Every row gives one point. Before rounding, the points of a table are all equally far from one centre. They may lie mostly on one side of it. Write the centre, to within rounding.

Points:
52  -32
56  -19
55  6
28  -56
54  8
41  28
57  -17
50  17
Centre: 6  -10

Points:
-47  0  -14  -57  41  36  -28  64
-5  40  -39  -14  88  0  -28  7
38  44  12  -32  30  -59  -7  -44
0  -10  33  -102  -26  -3  10  -27
87  -12  54  -25  76  3  5  35
-23  -28  15  30  71  8  -10  -19
23  23  8  -44  44  90  6  54
-28  -11  10  -71  19  61  -54  15
-18  50  9  -26  35  41  -47  -6
-16  43  16  -67  63  18  -9  -1
6  33  68  -21  7  33  2  60
Centre: 34  -18  -17  -24  6  3  -1  20

Points:
12  10  8  -30  38  64  -14  9  13  55  -3  -21  37  -65
37  51  -18  -5  66  25  -42  4  -11  79  3  -2  44  7
-29  37  4  -10  63  32  -37  15  23  85  5  -13  -14  -5
21  18  -15  -33  65  62  -18  -3  -11  23  -28  -39  23  -50
68  -11  -27  -22  56  43  -9  62  -4  53  15  6  11  -51
26  2  46  -1  43  40  -23  54  -49  63  21  -12  24  -38
57  17  -15  -18  50  44  -51  47  -42  82  4  -32  17  -35
24  11  4  -40  26  45  -36  23  -34  91  11  -17  7  -74
46  -63  -28  -25  44  45  -13  2  -20  63  38  -26  22  -62
26  20  -15  -23  5  86  -20  25  -24  119  23  -21  -8  -43
36  -10  27  -34  31  63  -39  52  14  69  9  -17  13  -9
21  -3  4  -3  73  51  -52  -14  -8  86  -9  -21  1  -9
30  8  -33  1  26  49  -50  52  -40  92  7  10  14  -49
54  -15  25  2  13  43  -27  37  -21  84  32  -42  35  -53
38  -7  -18  -22  48  26  -82  17  -35  75  1  -9  20  -16
8  7  -30  10  30  74  -57  0  -1  76  2  -19  7  -67
-5  -22  8  -28  29  65  -34  12  -11  71  13  -56  32  -51
51  -13  -22  -14  52  73  -17  -7  -10  93  17  6  5  -53
62  23  -21  -2  30  41  -47  19  -5  94  17  -34  52  -21
32  34  23  8  76  67  3  11  -22  84  38  -23  22  -32
34  -12  32  -20  24  44  -26  23  -32  81  32  31  15  -51
Centre: 19  11  -25  0  6  25  0  4  -22  33  35  -22  -14  -3
